Rows are points. A path goes straight from each point to the next, and from the last back to the first. The post is the endless flat space through its rows: a point in 2 columns, a line in 3, a plane in 4, and so on, so that a path can go around it. Count how often the path circles the post. Going back the other way cancels.

Post (1 x 2):
[[ 0.05 -0.20]]
Path:
[[ 0.13  0.23]
 [-0.42 -0.29]
 [ 0.00 -0.36]
 [ 0.19 -0.29]
 [ 0.31  0.05]
 [-0.12  0.07]
 [-0.06 -0.26]
 [ 0.09 -0.57]
 [ 0.55 -0.31]
 [ 0.12 -0.08]
 [-0.08 -0.09]
 [-0.29 -0.18]
 [-0.08 -0.18]
 [-0.06 -0.30]
 [ 0.32 -0.39]
 [ 0.38  0.12]
 [-0.24  0.16]
 [-0.23 -0.33]
 [-0.01 -0.48]
 [ 0.28 -0.25]
 [ 0.25  0.09]
 [-0.30 -0.11]
 [-0.14 -0.47]
 [ 0.25 -0.56]
 [ 0.22 -0.14]
 [-0.03  0.14]]
Times around: 5

Post:
[[-0.02 -0.11  0.06]
 [ 0.12  0.39  0.04]]
Path:
[[-0.08  0.63  0.05]
 [-0.10 -0.20  0.14]
 [ 0.35  0.16  0.16]
 [ 0.41  0.34 -0.07]
 [ 0.15  0.13 -0.23]
 [-0.38 -0.33 -0.11]
 [-0.32  0.48  0.00]
 [-0.16  0.30 -0.08]
 [-0.22  0.24  0.03]
 [ 0.08  0.38  0.17]
 [ 0.06 -0.35  0.12]
 [ 0.41  0.05  0.03]
 [ 0.06 -0.02 -0.07]
 [-0.11  0.36 -0.02]
 [-0.05  0.68  0.16]
 [ 0.05 -0.02  0.26]
 [ 0.22 -0.31  0.23]
 [ 0.21  0.79  0.24]
 [ 0.35 -0.04  0.19]
 [ 0.29 -0.18 -0.04]
 [-0.18 -0.30 -0.16]
 [-0.35 -0.54  0.00]
 [-0.14  0.41  0.19]
 [ 0.31  0.53  0.29]
 [ 0.30 -0.18  0.09]
 [ 0.18 -0.13 -0.19]
 [-0.28 -0.11 -0.14]
 [-0.30  0.22  0.07]
 [ 0.14  0.60  0.12]
 [ 0.30  0.56  0.18]
 [ 0.27  0.24  0.04]
 [ 0.01 -0.15 -0.16]
 [ 0.01  0.35 -0.03]]
Times around: 5
